Every row gives one point. The points of each table are mixes of a few directions, plus a little noise. Count the directions of each table, and those that both share. Where both have some left over, give the other angles between the two spaces (their principal angles), to ten degrees, smallest first.

First (7 x 3):
[[-24 -41  75]
 [  2   4  -7]
 [  3   4  -8]
 [  5   9 -17]
 [ -5  -9  17]
 [ 28  48 -88]
 [ -9 -17  30]]
Second:
[[ 10  18 -33]
 [  9  15 -27]
 [ 10  16 -30]
 [-26 -45  82]
 [ 11  19 -35]
 [-20 -34  62]
 [  6  10 -20]]
Directions: first 1, second 1, shared 1

First:
[[ -57  -13  -18 -101  -96  -10    6   13]
 [  22    5    7   39   36    3   -2   -4]
 [  26    6    8   47   43    4   -3   -7]
 [ -17   -4   -5  -30  -29   -3    2    4]
 [ -50  -11  -16  -88  -84   -9    6   11]
 [  36    8   11   63   60    7   -5   -9]
 [  35    8   11   62   59    6   -4   -8]
 [  14    2    4   24   24    2   -2   -3]
 [  -8   -2   -2  -15  -14   -1    0    2]]
Second:
[[ 23  40  10   1 -15  -9 -30  76]
 [  2 -47 -10 -37  33  -3 -63 -67]
 [-14  38 -28  10   3 -16  27  -5]
 [-12  28   9   9  -9  11  42 -14]
 [ 12  -3 -15  26 -18 -25   3  92]
 [ 23 -60  36 -44  25  12   0 -57]
 [-37   6   3  30 -19  30  21 -26]]
Directions: first 1, second 5, shared 0; angles 90

First:
[[-22  21 -26  29  32   1  19   6 -20  -4  37  20]
 [ 37 -18  49 -51 -46 -16 -47 -14  50   4 -55 -37]
 [-25  79 -12  24  57 -42 -15  -4  14  -6  70  12]
 [ 20 -36  16 -22 -33  13  -6  -2   6   4 -42 -14]
 [-16  41  -9  16  31 -21  -4   0   5  -4  39  10]
 [-14 -79 -48  31 -15  74  77  22 -81   3 -20  31]
 [  7  65  33 -23  16 -57 -58 -17  61  -3  19 -22]
 [  2   9   5  -2   3  -7  -8  -2   7  -1   3  -3]
 [ 33 -90  18 -32 -69  45  10   4 -11   9 -84 -19]
 [-20  21 -21  25  28  -1  15   4 -15  -3  33  17]
 [ -3 -12 -10   8   0  12  14   3 -14   1  -1   6]]
Second, 9 rows:
[[ 25   7   1   3 -15 -43   2 -72  30  47 -26  60]
 [ 21  -1  -6   4   1 -28  17 -23   0   4 -10  39]
 [-12   2 -34  32  26   3  38   0 -33  -5  24  41]
 [ 14   4   9  -9 -15 -21  -9 -35  24  23 -22  20]
 [-30 -12   0  -1  21  49  -1  92 -36 -60  35 -76]
 [ 21 -12 -16   9  18 -22  34  19 -28 -39   5  29]
 [-57  31 -19  31  -5  36  -7 -60  13  91  21  18]
 [  7 -11  42 -43 -18  19 -46  55  18 -42 -15 -93]
 [ 13  -6  22 -25 -11  -3 -20  22  11 -24 -13 -35]]
Directions: first 2, second 3, shared 1; angles 80

First:
[[  5 -12 -22 -31   3  34 -18 -30 -16  53  -8  38  14  -3  -6   8  32 -46
   25  -7]
 [ 12 -10 -22 -22   7  46 -37  -9 -15  58 -30  46   3 -20 -14  42  50 -59
   45  -6]
 [  8  -4 -10  -4   3  26 -25   9  -6  27 -25  24  -5 -18 -11  35  31 -32
   30  -2]
 [ -1  -8 -13 -28  -1   9   5 -39 -10  25  16  14  20  15   4 -28   2 -15
   -6  -4]
 [  2  24  40  76   1 -37  -3 100  29 -82 -31 -50 -51 -31  -7  57 -21  55
    1  13]
 [-19  17  37  34 -10 -75  60  13  24 -93  48 -73  -5  34  23 -66 -81  95
  -72   8]
 [-12  -6  -5 -28  -6 -19  36 -55  -4  -2  46 -10  29  39  18 -73 -32  19
  -41  -3]
 [  9   0  -4   8   5  20 -26  24  -2  13 -30  15 -14 -24 -10  45  27 -22
   29   0]
 [ -3  12  24  36  -2 -30  10  42  16 -51  -3 -34 -21  -6   2  11 -25  41
  -14   7]
 [ -1 -14 -25 -44  -1  24  -1 -57 -18  50  14  32  28  16   4 -29  17 -36
    2  -8]]
Second, 10 rows:
[[   7   -5  -44  -48  -26   35  -22  -49  -17   41  -29   42   16    6
   -38   -2   16 -102   24   -3]
 [  -9   13   15   64   -6   -8    4   26    3  -12  -14  -27  -29  -17
     7    2   -7   19   -5    4]
 [   5    3   25   74   45    6   -3   35    0   29    0   -6  -47  -45
    48   25   43   58   29  -19]
 [  -8   13   -4  -11  -48  -21    8   14   11  -64  -18  -26   16   27
   -49   -6  -55  -30  -33   26]
 [  10   17   -4    6    2  -44   20   -5   16  -45   -5  -12  -44   -3
     2  -22  -21    8    6  -26]
 [  -6  -10  -45  -75  -57   46  -28  -37  -18   25  -28   34   61   30
   -70    8   -6 -119   -5   27]
 [  -6    5   17   86   21   13   -2   20   -8   35  -11  -13  -36  -38
    34   12   32   32   14   -8]
 [ -23  -17   32   28   14   17   12   14  -13   26   44  -23   39    9
    39  -14    2   73  -40   23]
 [  14  -27   24  -79   47   -3  -16   38    9  -11   39   22   43    9
    21   47   18   64    7    8]
 [  12    7  -17  -44    5  -44   27  -49   10  -28   17    7  -18   19
     7  -51  -22   -6    2  -32]]
Directions: first 2, second 5, shared 2
